Rows are points. To make a cloud, some directions were put in groups of two or more. Within a group, all points are equally far from the middle, so they leave a hole (a ring in 2 directions, a hollow ball in 3). The other directions are filled evenly. Then the cloud was stretched, turned, moved and blurred a little. Count the holes, and give their numbers of directions, smallest first.

Cloud (13 x 2):
54,-1
-38,18
9,60
-29,43
40,43
-35,-5
22,-40
-38,8
-31,39
39,-30
27,-38
16,-41
54,-5
Holes: 1 (2)

Cloud:
-15,-32,-23
-35,33,41
15,-8,48
-25,19,66
-53,-49,46
45,26,19
-59,-33,34
6,-3,17
-31,-43,66
-32,-17,38
33,-43,9
41,-31,-10
-15,38,77
27,15,-3
-27,1,-19
-32,-4,73
17,-2,13
1,-30,-2
-86,-24,-14
-33,-15,-34
5,46,-10
Holes: 0

Cloud:
-1,41,-61,6
38,57,-6,34
-9,21,-64,9
13,60,-53,30
30,-22,-22,26
40,23,-52,-24
-6,-31,14,-3
10,-41,-24,-35
43,49,-5,33
-33,-3,-18,-31
21,10,-60,17
35,63,6,-23
13,6,-58,33
38,61,-26,5
34,68,-18,15
-39,67,19,32
-23,-13,6,55
7,57,-33,-36
-26,-26,-9,0
-6,-5,-57,22
-15,35,4,-62
-32,82,-20,23
-30,54,-60,26
32,39,-48,41
31,63,-28,-8
11,-7,39,-1
-34,-14,-40,42
25,-4,-15,55
30,23,47,-30
23,-3,10,47
Holes: 1 (3)

Cloud:
-64,-31,-2,-26,7,-14
45,-23,33,-12,-51,-8
49,-8,-69,-28,-22,26
-47,-14,-33,-14,8,-45
19,-73,-47,-29,-12,5
25,-56,14,49,28,5
58,-12,9,63,-1,-23
-33,1,32,34,-58,2
0,6,-37,-50,-1,33
56,24,-59,-2,-41,-6
-38,-54,-29,50,-13,36
0,31,-63,13,-54,-12
38,-36,10,-26,-54,24
-5,9,-18,-32,33,-32
-65,-27,-1,-26,10,-6
36,-7,-4,-41,-21,45
-37,-4,-55,-21,19,-16
76,-14,-43,38,-47,-14
1,13,-28,32,2,62
-32,6,4,-15,-48,-48
3,-34,-14,-17,-78,-26
-33,27,31,13,-50,9
23,-8,-57,-7,36,-18
2,-62,12,-13,-36,45
67,-23,-52,-13,-55,-1
40,-29,29,-9,-57,20
-26,26,10,43,-49,22
-24,-6,-32,54,-58,30
48,-6,-37,-44,-32,26
33,-48,-10,-6,-21,-62
24,39,-8,59,-9,-16
-6,-18,-21,68,-58,-29
-22,4,-41,37,-23,-60
9,36,-41,42,-18,-40
-45,-25,-51,45,14,1
10,1,-43,35,23,48
60,21,-42,-12,-37,-25
-23,27,12,61,-23,-19
34,-3,34,43,28,-12
36,-36,-53,-29,21,3
4,24,-29,-13,9,-54
24,-53,9,30,25,38
-20,-16,-47,51,-62,23
-6,5,16,30,49,15
44,-38,-29,5,-62,-47
9,-67,24,28,21,21
-36,4,-13,61,20,-23
27,-71,-54,-23,-7,4
-8,-62,-14,46,-32,48
-15,15,-59,42,-50,21
44,-40,-30,57,-63,9
-9,-38,51,14,-34,-36
-21,25,3,65,-13,-26
-30,-6,-83,-3,-11,16
Holes: 3 (2, 2, 2)

Cloud, 89 rows:
5,-45,-71,-26,38,-27,-12,-13,-16
-17,-37,-1,-2,10,31,-55,-33,10
-18,13,-4,-99,-32,13,-43,49,-38
16,43,-11,29,1,11,24,52,18
-11,-16,19,-55,-9,15,-51,-45,11
-40,22,19,39,-27,-21,3,-9,-10
-18,-24,64,-4,-73,-2,-61,-2,14
38,-61,-55,-29,14,-56,-24,11,6
9,-49,-20,-58,16,14,9,57,90
-62,-5,-38,9,-43,40,-42,59,17
0,-34,-16,-34,-38,-44,-23,-14,90
34,-24,-28,25,-19,18,47,59,-65
32,-28,-4,25,-7,-8,-59,46,55
-15,16,-1,39,11,-11,23,49,-29
41,27,-68,29,3,3,36,62,51
-31,-9,30,-41,42,0,-8,41,81
13,43,31,-15,-36,-37,21,52,23
-31,3,-45,-23,13,-26,-30,13,73
47,24,-18,41,-31,20,12,-4,-68
33,24,27,53,-57,20,-41,10,-4
-26,-41,-17,-19,-4,-19,26,11,20
-31,-39,-53,-7,17,29,19,-3,-21
20,53,15,-33,31,-4,-77,3,57
-14,-47,-39,0,48,-20,39,2,-10
-30,20,19,39,12,-21,-28,-39,34
52,-15,-62,57,1,-41,-33,32,46
-21,-3,-52,8,-36,-12,-61,15,-29
-14,45,80,-43,-29,4,-4,20,-35
39,56,63,-32,-11,-28,-30,-16,-1
4,-6,-57,-40,-37,-23,-25,2,-44
-19,-37,-24,13,-12,53,-32,77,41
-21,-25,4,-87,-28,4,-10,20,9
55,-2,-43,41,-12,9,-56,-11,-55
34,-9,-8,-39,-50,-5,16,75,6
53,34,-1,-6,-17,-55,-43,52,0
-59,42,16,-51,-36,-23,-13,15,43
60,0,42,-27,-18,19,13,15,-45
3,-12,-35,-9,55,18,45,-56,-5
43,36,-25,23,-43,35,11,0,36
26,8,-19,61,32,-7,15,61,18
40,5,74,-55,44,37,13,21,-13
3,1,-69,5,-7,42,-25,12,68
15,0,-45,-47,40,33,-10,-29,6
33,37,-26,7,-19,26,-35,34,-101
25,58,-1,-59,31,-19,-5,22,50
13,24,-6,-18,67,8,-48,-4,-23
33,-74,-57,21,14,-30,-30,-28,-17
22,45,-33,14,0,45,-24,92,11
-26,-18,-19,-36,-34,0,-24,-17,26
-9,-50,-72,-3,-22,19,19,42,-1
22,13,-6,-16,-28,-10,-94,-37,-45
-40,14,60,-14,-35,-61,-25,47,-9
-5,8,67,-12,16,-4,-11,-29,56
-16,-37,25,0,6,20,-4,-33,38
-1,70,-13,-71,-25,-7,31,31,8
53,29,-42,-19,8,-52,-31,-2,-32
21,39,25,1,16,-25,3,-28,22
30,30,-46,23,-73,-28,-35,-36,-4
28,3,-58,-25,15,-4,-30,-25,-4
-7,-30,13,-71,14,28,-54,29,14
84,25,46,-54,5,29,5,-15,6
37,-7,37,-19,9,-35,29,-2,69
-42,26,7,8,-23,-23,-51,-39,-7
17,-34,-35,4,-2,60,-50,-20,2
24,6,-83,12,22,49,-18,43,45
73,12,-42,-52,27,-48,-30,-25,31
41,-2,23,19,-62,-5,-19,8,-17
11,-18,-46,-6,-35,-16,-39,-32,63
1,43,50,-49,-18,-27,10,-5,-38
62,-12,-39,28,-39,-26,-42,-29,-32
3,32,-14,-56,42,-21,17,-18,67
-53,50,34,-76,-31,-23,12,46,27
23,44,5,7,-15,-52,1,5,-65
34,38,-9,45,3,10,18,-27,24
63,-44,9,-33,22,6,15,38,12
15,-22,19,5,-47,38,-15,59,-14
28,-11,-23,-30,-19,28,-46,-19,48
58,8,52,-41,18,1,18,9,-13
21,45,-16,-17,21,21,-34,2,-2
68,-21,25,-25,-66,-8,8,-43,-43
56,47,30,-12,6,7,-27,0,46
-31,12,29,10,41,-10,-26,18,51
-19,-19,-20,-42,-56,1,-18,-34,6
-6,20,-58,31,31,-1,-20,-34,9
56,43,50,-14,-4,1,-46,29,54
24,67,28,-33,1,-37,-48,51,-7
31,-44,8,-28,4,-29,6,24,99
49,-37,-9,23,-71,-36,15,-41,-58
9,22,-91,-4,8,-16,7,4,-5
Holes: 1 (3)

Cloud:
-56,9,13,17,-57,-21,46,20,17
2,25,-6,-60,44,16,71,-15,-26
74,-35,-12,14,14,27,-25,20,40
-60,-19,5,19,-72,33,-8,4,-27
-5,-40,-26,37,-21,25,-56,-5,-58
71,-11,21,0,25,-14,43,-29,-43
-20,-11,73,-38,17,-5,-7,-28,-49
49,-58,42,42,7,-18,-19,49,-15
-41,22,-17,-13,20,-30,-6,-21,-63
16,-7,-24,-1,24,-40,46,-53,-37
27,-69,52,17,-16,55,22,-36,7
-24,-60,14,-49,5,42,-41,33,-42
-2,-19,-46,-23,26,-52,-49,30,-20
-9,-19,33,-57,33,-9,22,3,58
45,-89,36,17,3,26,-49,-9,2
-36,-77,18,11,4,-4,37,48,-14
7,-2,-51,-16,44,-18,8,75,-32
-2,-53,-18,40,24,26,35,43,-65
42,-49,6,-55,45,24,58,19,14
12,54,-33,-19,15,-16,-10,3,-27
19,-38,-1,26,-49,48,-8,-22,-67
-34,34,12,45,-37,-14,-38,-18,-14
-26,4,62,-20,43,10,-33,-38,-21
5,-12,-21,-38,59,-38,49,-32,-39
3,-44,36,-9,-19,37,24,-28,65
14,-83,-8,-45,-26,-44,1,-19,-18
-2,-42,-39,-29,17,77,35,-20,-41
-24,13,-64,29,-15,52,0,19,2
22,-29,-40,-34,17,-74,46,29,-12
-37,-35,-37,58,-8,4,54,5,4
-73,-10,-20,-14,-58,13,-6,8,-24
-23,23,23,-19,-16,83,3,10,12
-50,22,40,-36,29,-13,-8,-42,-23
-51,9,53,-42,-29,6,6,-17,-32
-3,38,-12,-10,-17,11,9,-76,2
-20,-20,-7,-43,-23,-28,-29,33,-68
45,-13,-20,23,22,10,38,-55,-41
-67,-9,31,21,-40,51,24,-9,-16
13,-6,58,45,10,58,23,0,-16
72,4,8,3,-45,-16,-21,21,31
-19,43,-1,31,-37,42,13,-51,9
0,-4,-41,-89,36,14,2,-2,10
-3,-27,60,52,33,-9,5,-13,10
48,-33,-47,27,5,29,22,52,23
-48,-69,0,-39,38,22,20,-12,-54
-10,-37,-39,5,-65,-42,-30,25,-17
-40,-56,13,2,66,-27,-1,-2,6
-7,-51,-8,16,27,-14,-25,-60,-53
24,26,-20,30,5,54,-12,41,24
-33,17,-6,-20,14,-55,68,-21,-3
-13,-10,30,13,14,59,-61,-23,30
10,31,2,-14,30,41,47,53,-4
15,9,-48,-7,45,25,-14,53,-41
15,-44,17,-6,-87,-3,-24,37,10
41,-56,-19,-27,42,22,59,44,8
-22,-81,-22,42,-10,3,-43,36,14
64,-40,40,-45,-22,-27,20,-27,21
40,-6,-3,23,43,47,55,24,-20
8,-16,-45,17,-23,24,84,-13,-23
-31,0,-7,45,-54,-53,-12,16,-28
37,-21,26,-8,43,31,59,38,9
-20,-25,9,69,17,-47,-11,20,4
19,0,14,-31,-12,42,32,74,-14
40,-77,46,20,0,13,-60,-12,9
30,-15,-24,-6,-60,62,10,19,-31
-14,-68,-50,9,11,44,-30,-27,-11
25,-57,27,3,-54,-8,64,-4,-34
-33,-54,-22,21,-20,7,-24,-57,26
16,-17,-27,-87,25,40,2,15,-39
-30,-31,35,-48,-36,13,-8,-33,47
-47,-7,-1,-20,7,-36,45,38,46
-35,-30,12,-16,53,20,24,-15,48
36,45,39,-13,-21,-12,44,-12,-22
16,-37,48,-48,43,48,30,-13,21
-47,-50,3,-1,-21,55,25,7,-65
43,33,-37,1,-27,-23,-17,11,27
49,-10,0,-1,10,78,-42,-8,7
-38,-55,-30,53,-3,-6,25,22,28
58,19,5,-38,-11,14,-23,-26,-33
54,-35,-31,-29,12,-43,27,-40,3
10,-39,-38,-28,10,-56,-51,24,-29
-19,-5,14,-32,-22,-56,-37,-16,48
-16,-35,6,23,-25,-31,-9,-54,52
-47,-6,31,52,-48,55,-9,-10,-16
9,1,7,-21,70,28,-30,-37,25
25,18,-19,-4,-27,21,76,-44,-14
36,4,-21,-18,-36,56,-12,-40,31
-4,-28,-62,-45,-6,-17,26,76,-12
25,-72,17,32,-5,20,1,-51,-61
73,-47,34,13,9,3,22,-44,-39
57,2,3,9,-60,-7,15,23,48
-20,-45,36,30,22,19,-49,-50,23
25,-34,18,-72,-43,0,-26,34,-8
20,-33,-2,-18,10,26,48,78,-47
-61,-38,-28,9,18,40,50,-24,-28
15,-14,-2,-52,40,80,42,-20,-12
14,-43,6,22,-40,74,0,-8,-59
23,-47,44,6,8,44,-76,9,10
41,-45,-20,13,34,-61,20,33,-45
-64,-3,31,20,-14,60,-7,19,-18
6,-56,28,-24,-35,-28,65,22,-39
-15,9,50,-4,-51,39,58,-18,0
-27,-43,-33,-5,-39,-56,50,39,-16
Holes: 3 (3, 3, 3)
